Rows are points. The window is the flat piece filled in between its corners: a triangle in 3 columns, a solid with four corners in 4, and so on. A path goes straight from each point to the next, and from the last back to the first. After which points does the path pass through the window?

Window, 4 rows:
[[-60   0  43  12]
 [ 18  -6  10  -4]
 [ 18 -17 -10  14]
 [  7   9 -15  -4]]
Path:
(1): [-52 -42  26   4]
(2): [-28 -22  -5  -4]
(3): [-3  8  0 19]
(4): [ 6 12  3 21]
(5): [  2 -27  -7 -27]
(6): [ -1 -26  -6  -9]
(7): [17  0 -8 13]
(8): [11  2  1 12]
(9): [ -2 -19  -4 -10]
(10): [ -7 -24 -16 -16]
(11): [22 -5  1 26]
(12): [-45  41  33  26]
Through the window after points: 4, 6, 8, 10

Window:
[[-15  45 -12   5   6  19]
 [-14   8 -20   4  14  17]
 [ 29 -14  -4 -19  17 -18]
 [ 14  11 -32   6 -20 -20]
 [ -3  -8  -2 -34   4   2]
 [-60   6  37  13 -25 -25]]
Path:
(1): [ -5  17 -30 -14   0 -18]
(2): [-41  21 -30  -8   7 -18]
(3): [-15  14   8   4 -16  12]
(4): [-25  -2   8   7 -12   4]
(5): [-37  22   0   4   7 -13]
(6): [  7   8 -15 -18  11 -32]
(7): [12  7  8  6 10 44]
(8): [  1  -4   7 -15  -6  -2]
(9): [-27   1 -13 -24  25 -23]
(10): [-19 -17 -32 -16   7 -48]
(11): [  2  -4  21 -16 -12  10]
(12): [ 16 -24  -3  19 -16   4]
Through the window after points: 4, 6, 8

Window (8 x 8):
[[  6  -4  -2   7 -18  -3 -25 -12]
 [  0  14  -6 -19 -22 -17  -4   0]
 [  0 -19 -18  28  17 -11   6   1]
 [ 37 -21 -12  20  -1   1  10   5]
 [-18  -8  -9 -26  -7   0 -24   8]
 [ 27   3  60  10  -5   7  33  21]
 [  1   6   3  26 -13  22  10  18]
 [-14 -33   0 -23 -31  -8  -7 -20]]
Path:
(1): [  9   0   7  17 -17 -21  -5  21]
(2): [ 15   6  -8   1   9  25   0 -13]
(3): [  6  12  -4   4   7  21  -6 -23]
(4): [ 16 -20  11  18 -11 -23  11  37]
(5): [ -9 -24  13  16 -27 -17 -12  24]
(6): [ 1 11  4 -8 -2 15  4 -7]
(7): [-1 13  4 -7  6 12  3 -9]
(8): [  6 -33 -17  28 -14 -27 -11  10]
Through the window after points: 7

Window:
[[-32   9   1  47  -4   4 -20  15  21  -3 -47]
 [ 10 -31  20  16  10  -8  -8  15  -3  -5 -29]
 [ 16  -9  24   1   1   0  -5  14  28  -1   9]
 [ 18  22 -25 -16  23  16 -19  -2  14  20 -19]
 [ -9 -17 -21  -2 -14   6  -6  20   4  -7  -8]
 [  0 -13 -11  16   9  -1  -3  -8  -6  -1  14]
 [ 42  -3 -24 -22  47  12 -25  11  29 -14   3]
 [-16   9 -57 -25  10 -28  10 -38  17  15  -9]
 [-24 -16 -46 -10 -39 -18 -60 -13 -10  -9  14]
 [-27   4  14  14  -2 -22   1  16 -10 -12 -10]
 [-44 -18  34 -14 -18  19 -14  -1  10 -17   8]]
Path:
(1): [ -1 -15  -9   1  17  -8 -18   6  16   3  -8]
(2): [-21   6 -22 -12   9   2 -28  18  17  21   2]
(3): [  5  -8 -13   0 -10   1 -15 -12   4 -31  -3]
(4): [ 14  -5  -2   3  -3   1 -17  -6   2 -11  -7]
(5): [ -9  -4  -1   1   8   8 -18  19  17   4  -5]
(6): [-25 -10 -21  11  14  -7   8  21  16  47 -19]
(7): [ 14  -1  -9 -18  -3  -3 -28 -17   9 -31   6]
(8): [ -8   6  25  -5 -25  18  -5  -7  -3 -31 -30]
(9): [-11 -16   3   7   6   1 -21  14  13  -2   9]
(10): [-33 -20   0  -2   5   1 -29   7   4   7   7]
(11): [ -3  -4  19  -1 -17  15  13 -13   8 -29   2]
(12): [ -1  12  -1  -2  -4  11  -8  -7  -4  -9 -11]
Through the window after points: 6, 10
